Each point is reached from the start by the listed moves, each made once or not at all, plus a little noise. Say if it took an odd or an even number of moves. Then give how often each move was made.

Moves:
(1): [0.00 0.12 0.25 0.31 0.51]
(2): [ 0.21  0.42 -0.19 -0.48  0.40]
(3): [0.02 0.61 0.07 0.27 0.35]
Start: [ 0.00 -0.46  0.05 -0.13  0.20]
Points:
[ 0.21  0.56 -0.13 -0.36  0.95] -> even (0, 1, 1)
[-0.01 -0.38  0.30  0.21  0.74] -> odd (1, 0, 0)
[0.04 0.27 0.38 0.43 1.08] -> even (1, 0, 1)

Moves:
(1): [-0.03  0.29  0.47  0.17 -0.25 -0.15 -0.13  0.45  0.46  0.51 -0.12  0.14
  0.11]
(2): [-0.02  0.12 -0.17  0.26  0.26 -0.18 -0.29 -0.39 -0.27 -0.41 -0.27 -0.15
  0.07]
(3): [-0.41  0.22  0.35  0.13 -0.11 -0.18  0.27 -0.24  0.29  0.16  0.00  0.29
 -0.04]
(4): [-0.08 -0.37 -0.10  0.05  0.28 -0.19 -0.06 -0.05  0.29 -0.22  0.06 -0.08
  0.20]
(5): [ 0.08 -0.34  0.11  0.29  0.07 -0.01 -0.38 -0.14  0.42  0.17 -0.37 -0.20
 -0.14]
(6): [-0.14  0.47  0.25 -0.03 -0.14  0.10 -0.17 -0.07 -0.21  0.01  0.15 -0.16
  0.67]
(7): [ 0.47 -0.05 -0.26  0.13 -0.23 -0.14  0.06 -0.04  0.57 -0.44 -0.09 -0.07
  0.02]
(8): [-0.10 -0.20  0.12 -0.59 -0.58  0.04 -0.47  0.14 -0.11  0.63 -0.36  0.04
  0.05]
(9): [-0.31 -0.18 -0.39 -0.38 -0.37 -0.23 -0.22 -0.05  0.15  0.09  0.63 -0.08
  0.26]
(10): [ 0.30  0.44 -0.54  0.26  0.25  0.36 -0.06  0.10  0.09 -0.37 -0.13 -0.02
  0.32]
(11): [-0.64 -0.03 -0.26  0.03 -0.24  0.53 -0.08  0.46  0.28 -0.50 -0.18  0.07
 -0.22]
Start: [-0.01 -0.21 -0.17  0.05  0.07 -0.21  0.18 -0.20 -0.04 -0.11 -0.28  0.22
 -0.21]
Points:
[-0.18  0.07 -0.65  0.04 -0.62 -0.88 -0.77 -0.29  1.42 -0.13 -0.57  0.27
  0.81] -> even (1, 1, 1, 1, 0, 0, 1, 1, 1, 1, 0)
[-0.22  0.33 -0.89  0.21 -0.22 -0.50 -0.01 -0.55  1.12 -0.88  0.42  0.05
  1.28] -> even (0, 0, 1, 1, 0, 1, 1, 0, 1, 1, 0)
[ 0.16  0.44  0.11  1.03 -0.09 -0.43 -0.35 -0.17  1.87 -0.26 -0.82  0.10
  0.89] -> odd (1, 0, 1, 1, 1, 1, 1, 0, 0, 1, 0)
[-0.86  0.35 -0.63  0.12 -0.35  0.36 -0.46 -0.14  0.24 -0.57 -1.20  0.48
 -0.01] -> odd (0, 1, 1, 0, 0, 0, 0, 1, 0, 1, 1)
[-0.45 -0.28  0.03 -0.73 -1.16 -0.54 -0.64  0.32  0.44  1.12 -0.10  0.34
  0.19] -> odd (1, 0, 0, 0, 0, 0, 0, 1, 1, 0, 0)
[-0.01  0.11  0.30  0.19 -0.20 -0.41  0.04  0.21  0.42  0.36 -0.40  0.35
 -0.13] -> odd (1, 0, 0, 0, 0, 0, 0, 0, 0, 0, 0)
